Each wall is flat, endless, passes through zero and stands at right angles to its row. A trip goes straight from one point to another. List the walls that it crosses, first one first.

Walls:
(1): [-53  16 -12]
(2): [ 23 -55 -19]
(3): [30 58 53]
Trips:
[-44 -40  -7] to [ 14 -44   8] -> 1
[  1 -40  -6] to [-11 -25 -73] -> 1
[-46  35  39] to [ -2 -42 -14] -> 3, 2, 1
[ -1 -34 -24] to [-11  -2  65] -> 3, 2
[ -1  59 -37] to [ 6 49 77] -> 1
[ 7 10  3] to [-34   6 -21] -> 1, 3

Walls:
(1): [ 23 -46 -21  23 -36 -11  31  22  20 -14   8  10 -26 -48]
(2): [-11   2  22  -8 -38 -10  21  12  25   0 -53 -24 -34   4]
(3): [-21  41 -29 -60  -1   5 -69 -43 -33   9  43  11 -37  15]
Trips:
[  7 -47 -45   2 -28   7  43  32   0  47 -65 -20 -33  23] to [-24 -61  47  38  -1 -12  30 -22  37  35  16  -8   4 -24] -> none
[  8   8   1  28  33  34  35 -38   6  26  17  45  29  30] to [-53 -55  26  34  28  15  69 -28  10  24  21   8  36  -2] -> 1
[ -2  55 -15  89 -15  32  -8  25  39   7 -57 -23  33 -35] to [ 38  -8 -54 -16  46  11 -18 -14 -30  14 -77  29  16  40] -> 1, 2, 3
[ 27  30  45 -21  -2 -33   4 -40 -13 -31  15 -67  61  -6] to [ -4  95  32 -17 -26  38  24 -21  -5  13  32  44   1  45] -> 3
[-34  -6 -10  73  15  40 -66 -23  23  52  18  17  -3   1] to [-25  17 -45 -15   8  31  37  17  -3   7 -19 -32 -44 -30] -> 1, 2

Walls:
(1): [-38  26 -23  24  20 -33  36 -48  44 -28 -16  11 -20  29 -15 -16  15  -5
  26  66   7   7  14  25  20  15 -39  -2  16  -4  16  27 -40  14  18  14
  12  33  -2  12   4  64  17 -21 -32  48 -19  -2]
(2): [-19   6  28   1  48 -33  -2   4  24 -43 -21   3 -26  10 -35  -6  14 -28
  27   9 -18 -41 -52  14 -50 -37  31  -5   8  32  -6  12   5  -3  26 -29
  -9 -25  11 -29 -37  13 -32  23  38 -45  10  -1]
(3): [  3 -35 -25 -14  31 -66  38 -30 -80 -15  68  49 -17 -25  -2  42  36  -2
  16 -44  43  57 -13  29   2  15  57  -9   9  -4 -50 -24  -6  -1   6 -24
  61  18 -30  29  11  23  22  -7 -34 -32  23  32]
(4): [-13   7  45  22   4  30  67  12  -4  14   6 -30  20   0  16  16 -26  61
 -13 -14  45 -18  49   2 -58  10  10  19  28  70   1 -35 -13   2 -34  23
 -29   4 -15  17  20 -44  29 -44  54  29  -7  -5]
(5): [-29  20 -43  -3 -48 -41  28  -7 -25  42 -39 -39 -23 -24 -16  -6  13  17
  -5 -13  -3 -55  57  29   0 -37  16 -23  14 -11 -74 -27 -24  23   6 -12
 -46  18  -7   7 -28  22 -10  50  12 -48  60 -32]
Trips:
[-79  24  45 -30  19 -57  25  -8 -46 -17   3  33  33 -24 -32  32 -19  30
  -5  39  52  -2 -25  13  37  11  41 -60 -51 -69   0  13  30 -25 -37 -57
  -8  34  42 -20 -18 -27 -11   8  18  13  45 -75] to [-10  24 -16  61  -6   2  -2 -50  41  -3  28 -10  28  -2  11  20  13  -6
 -74  13 -34 -23 -10  19  30 -24   7  21 -17 -20   2  29 -28  15   1  22
   5 -64  -5  12 -22   3  17 -37 -21 -38  30   7] -> 1, 3, 2
[  2  20 -38  14  30  45  28  68  59  -7 -44  18 -31  21 -35   3   7 -12
  23  14 -23   9  21 -41 -20  -9 -20 -42  -3   7  -4  58  29   9  27 -45
  95  30  -7  22 -22  17  11   1  45 -72  33 -22] to [ 16  40  12  26  15  -3  21  48   4  27  12 -21 -12 -14 -25  13  10  31
  24  16 -11  76 -49   1  36  21  29  38  13   0 -11  32  22  34 -28  36
  15 -38  -2  11  43  76  34   5 -35   9  -1 -43] -> 5, 3, 2
[ -5  38  39  24  15  35  49   1  16  16 -55  30   0 -34  -9 -18 -14   3
  33  53 -26  18  42  25 -65 -11  19  17  20  60  68  14 -17  18  79  11
  19 -28  11 -40  16  17  15 -33 -54  34   1  -5] to [-12   0 -53  -3  20  -9  73 -38  -8  16  -5  13 -53 -12  35  32 -17 -38
  44 -57  -7  27  12  32   2 -69   3  -8 -15 -19  30 -35 -13 -46 -60  23
 -12   0 -38  12 -18  -2  18  -8  28  21   7 -29] -> 3, 5, 2
[-22 -12 -21   4  -1  10 -15 -20   8  13 -20   6 -31 -62  29   1  58  31
  36   2 -26  -7 -51 -35 -25  24  66  -7   1 -39 -50   1  33  20  -8  12
  78  17  49 -22  -7 -15  11  16  -9   4 -30  20] to [ -1  -5  -1   8  19   8   3 -42  54 -17 -11   1  -6 -36 -17 -22 -19  20
 -42 -16 -56 -30 -56 -14  53   4  18 -15  54 -37  -2  35  -7 -13 -11   1
   9  17  -4 -31  75  14  -3 -69  26  -3  26 -90] -> 1, 3
[ 28 -16 -25 -12  33 -78 -17  25  67   4  24  19  35  17 -11   1  -5 -22
   5 -16   7  18  19  24  14 -74  55  -9   2  -6  -9  36 -14  73 -30  -2
 -32  21   1  17  -6  -5  -3 -41 -72  40 -39   9] to [ -8 -14 -29 -27  -6  16 -15  -2 -28  18  -5  -6 -41 -34  38  15  50 -13
 -18  30 -42 -75   3 -45  -9  18 -37  -2  11 -39   2  -8  30  28  18  52
 -22 -32 -14 -41   4  42 -12  17  13   7  13 -37] -> 5, 3, 2, 1
[  9  47  22 -22  10   8  29  21  13   1 -58  -2  40 -36   6  -8  27   0
   5   2  15  41 -15 -65  13 -18 -19  39  20 -23  10 -18 -29 -23  17 -22
  42   0  34 -29  -7 -16 -18  22 -46 -16 -31  27] to [-30  19 -43  44 -39 -46 -22   1 -46   2  16  49  10  18   8  -8 -66 -43
 -13 -31 -21 -18   6  45  49 -44 -24 -72 -15   4   9  62  21   2 -15  30
  18   5 -27   0  11 -21  20 -32  39 -17  36 -25] -> 5, 3
[-58  12  19 -32 -28  26  10  24   7  14   7 -32 -30  65   2   3 -54  20
   7 -17  31  23   5  44  32 -12  -7 -12   9 -29 -11  36   5 -27  22 -22
  41  30  18  31  15  53 -10  13 -49 -34   7  18] to [ 13   6 -13 -19  38 -75 -14   5 -32 -27  55   5 -31  15   0 -18   1 -32
  31 -22 -19 -33 -49 -28  35  -4  14   4  12 -46  41  -3  16 -14   2   5
  12 -20  -8  15   9 -22   9  -9 -29 -25  42 -30] -> 2, 5, 1
[  8  52   4 -49  11 -28  37  -5 -10 -11 -18  -8 -18 -47   2  27  -1  -5
  23   5  19 -22   6 -30  -7  -2  -3  21 -54 -60 -11  34   5  -7  36  34
   5 -82   3 -26 -38  20   1  19 -43 -51  37   6] to [ 16 -43 -47   3 -19 -24   5 -77  12  11  35  51   1   8  -8  14  29   8
  -4 -21  19 -27 -25  15 -32   0  37 -10  45 -29 -26  16   5  24 -10  25
 -42  27 -10 -24   0 -10  22 -12   5 -33  -9 -18] -> 1
[-38   5  37  -4 -46   2 -14  12  21 -54 -38 -27  -5 -32 -27  70  -8 -30
 -13   7  14  11 -46  29   3 -36  10 -24 -12 -35  13 -12  11  39  -9 -18
  12 -49 -28  69   6  -2   9  -7  22 -25  75  30] to [-32  45 -45 -40  44  13  31 -12 -65  16  -5 -30 -28 -82 -38 -30 -37  31
 -10 -45  14 -19   6  32  33 -19 -51  -6 -39  38 -28 -16  18   0   6 -24
 -15  55 -10  31  -4 -23  12  14 -37 -18  19 -12] -> 4, 2
[ 10   3  22 -47  39  16  49   3  28  24  40  -2  -9   3  35 -18   3   6
 -32 -15 -26  27  31  40 -20  15 -19 -33  14  -5 -63  17  23  19 -63  47
 -71 -16  14 -14 -27  29 -26 -49  13 -30 -24  18] to [ 15  62 -35 -34 -11 -51 -61  60  -3  36 -19 -24  15  -1 -48 -12 -17 -51
  24 -37  38  21 -12  -2 -56  38  10  19  31  15 -22 -49  20 -14  24  15
  28  21 -40  -7  45  -9   7 -22   9  -1 -80   4] -> 3, 5
[ 12  -4 -13 -29 -26 -10  10  28 -11   8   0   1 -46  -9  74 -24  -3  30
  46  33  34  11  -1  16 -23 -27  21 -32  25  21 -10  13 -23  18  33  -9
 -13  36 -56  -8 -26 -20 -56 -17 -28  32  55  39] to [ 12 -18  13  33  -5  -1 -31 -10  37  -7  -9 -19  40 -32 -35  45   6 -27
   4  71 -27  19 -26  -1  11  45  26   2  -5  -4 -30  27   3  14 -21  36
 -47 -31   3  29  -6  19   6  25   5   2  -2 -15] -> 4, 3, 5

Walls:
(1): [-28  18   7  -9 -18 -22 -12  51  -9  16 -29 -38  16  -3 -31  24 -21   4
  10  12 -10  15 -24  -6   3 -34 -11  -5  33 -32  13  40  27 -28  59  -4
 -17  23 -15  31 -17 -30 -50  10 -19  12  27  15]
(2): [ 19  11 -11  12  15 -35  28  45  -9 -26 -21  30  28  48   7  24  20 -10
  26  44   6  20   1  22 -38  38 -46   2  35 -22 -14 -20  -4 -21  29  22
  -7 -17  25  13 -22   5  22  11 -14   1 -20   8]
(3): [-18  46  40  11 -25  35  -3  -7 -23  -2 -56  -5 -26 -19  12 -31  41  18
   9 -23  13  19  18   3  -2  -8  -3  30  -5  29  17   2 -32 -15 -43  19
 -15 -46   1 -11  39 -27 -30   1  18   6  26 -57]
(4): [-27  33   1 -16  -6 -26 -11 -58  36 -14 -20  27 -33   6  -8  -9  14 -46
  -7  23   8  36 -30 -15  -5 -29 -22   8  -2 -14 -21  16  18 -39   6 -10
  -4  95 -11  -6 -33  48 -50   0 -10  51 -18 -13]
(5): [  4   3  -1 -15   3  35 -21 -27   2  36  28   0  -2   2  37  20  30   6
  33  17 -34  11   8 -46 -14  18   8  -5  28 -21  16  -8   2  -1 -17 -32
  30   1 -24   8  13   5 -12  14 -16  -2   6  -1]
(6): [ -5  27  14  18 -10 -17   7 -29 -14 -19  11 -18  -5  11 -32  36  13  31
 -39 -49  -1  13  22   4  17 -61 -44 -23  -4 -12  25  27  11 -12 -21  -6
 -23  24  -7 -24  22   9  28   7  13   7 -12 -29]
Trips:
[ -2  -5 -18 -46 -19  14  -5  -5  10 -14  -6  31 -18  11  15 -20 -27 -37
 -27  17 -12   3 -16  -7 -13 -34 -26   8  48 -25 -27 -16  20  -3  40  -7
  -1   4  48 -16  -6  -4  10  27 -17  -2 -35 -13] to [ 53  18   3 -21  -1 -36  -2 -20  13  19  20   6  20 -15  20   8 -39  -5
 -35 -46 -34  49   1   9 -15  17 -20   0 -15 -28 -16  -2  23 -22 -11  25
 -25   9  -8  25   4 -11 -34 -31 -39  -1  34  -2] -> 6, 5, 2
[ 20  38  -5  25  -3  15  52  20 -16  21 -19  18 -38  -5 -20  18  21  -3
  33  -8 -17  -1  10  13 -18  -4 -16 -13 -63 -10 -21 -58  52  -2  38 -30
  -2  16 -15  -5  -3  13 -16 -37  -2  23   6 -53] to [ -7  -6  29 -33  -8 -37 -20  34 -33  14   2  34   1  19  31  20  12  18
  16 -46   9 -64 -39  -3  43   6 -19  13   7   2 -22  59 -15 -21  20  -3
  -5 -18   3   7 -24   2  10  -5   8  24 -30  19] -> 3, 4
[  9  41  42 -37  -1  10  31 -10  -5  -1 -53  18 -43  13  45  33  -2  -4
 -39 -28  13  -5  -7  14  11   0 -14  14  40  -4  -9  51 -50  -5  32 -14
 -21 -20  29   4  12   2  13  37   1  36  10 -44] to [  7  -3  -1  48   7  -6  -1  36 -70  -2  -5  21  24 -13  42 -13  14 -50
   7 -19 -12   8  -1  -1  39 -15 -19  24  60 -23  26 -43  13  40  25  43
  31 -12  22   0  18   9   3  24 -20 -18  29   2] -> 4, 6, 5
[ 31  -9  30   1 -44 -37  23  24   6 -32   5  -2 -13 -13  58  -8  23  -6
 -22   0 -30  -3  18  -1 -22  -6  10  -1 -62  10 -16  15 -46   4  41  20
 -22 -14   6  24 -23 -23 -77   6  49   5  13 -61] to [ 20 -28  65 -11  -8 -29   9   2  55  67   2  25 -13  42  19 -21  28 -29
   0 -35  32  81  -4 -35  25 -26  13   7 -37  -9  -3  39 -16 -17  13   7
  55  40  28  21  43  32 -28 -14  -5 -41  38 -45] -> 5, 6
[ 12  -4 -43 -27  18 -51  -1  11  36   0  -5   1  -4 -41 -12   9   3 -20
  19 -28  -3  30 -42 -13 -44 -16  -8   2 -11  15 -21 -16  16  33  13 -18
  -7  31  20 -16 -25 -26  27  43 -34   6  -1  -3] to [-22 -16 -20  33 -15 -27 -30  31  36 -43 -17 -42  -8  57 -31  13 -10  -1
  18   7   2  21 -32 -32  14   3 -43  29 -38 -13  -5  -1  22   4 -17  40
  12 -14   4   9   0  13  -6  -7  -8  31  -4   2] -> 6
[ -5  56  17  37  17 -18 -51  10 -30 -40 -42   1   9 -58   2  22  44   0
  10 -19   9  19  13 -22  21 -21  28 -26  11  -3  -2  12 -13  -6  26  -3
  16 -10 -22  23 -14   7  11 -22 -28  -9   7 -34] to [ -4 -18  11 -35  18  10 -10  14 -17 -28  59  11 -13 -22 -18 -10  16 -33
  12 -41  -9 -10  43  21 -21  -4   8  25  -2 -25 -14  -8 -15  14   2  61
  18 -16  -9  -4  -9   8  -8  18   9 -11   1  21] -> 4, 5, 1, 6, 3
[ 13   7 -19  -7  23 -17 -40  40   9  37  -5  -3  27 -18 -10  11  12 -14
  -7 -11  -4  15  25  16   8  37   8  35  45 -36  -5  -1  23  -7  28 -40
   5  32 -15 -19  -4 -19   4  11  19  20   9 -20] to [ 17 -16  31  32 -33 -33  23 -30  23   9  37   5 -10  33  16  13 -10   2
 -43  -2  11   2  28  -3  26 -25  17 -14 -11  24 -32  17 -52 -47  63  13
 -22  -2  17  15  22 -10 -20  26 -32  36 -30 -13] -> 6, 5
[ 33  25 -20   6  13  -1 -38  -7   6 -33  24  39  -8  -3   8  72 -20   2
  -3   8 -18 -20 -26   9  17 -16  -8  24   2  36 -35   6   1 -55  22  19
  -6  48  -1   6   8 -13 -39 -30 -20 -17  25  29] to [ 19 -37  11  13 -43  -3 -20  18  -2 -35   2  -9 -26  32 -14  18 -27 -17
   3  28 -19 -16 -30  10  28 -49  11  24  27 -55  12 -31  -9 -18 -31  10
 -38  29 -22 -17 -40   6  20  31  -4   9 -30   0] -> 6
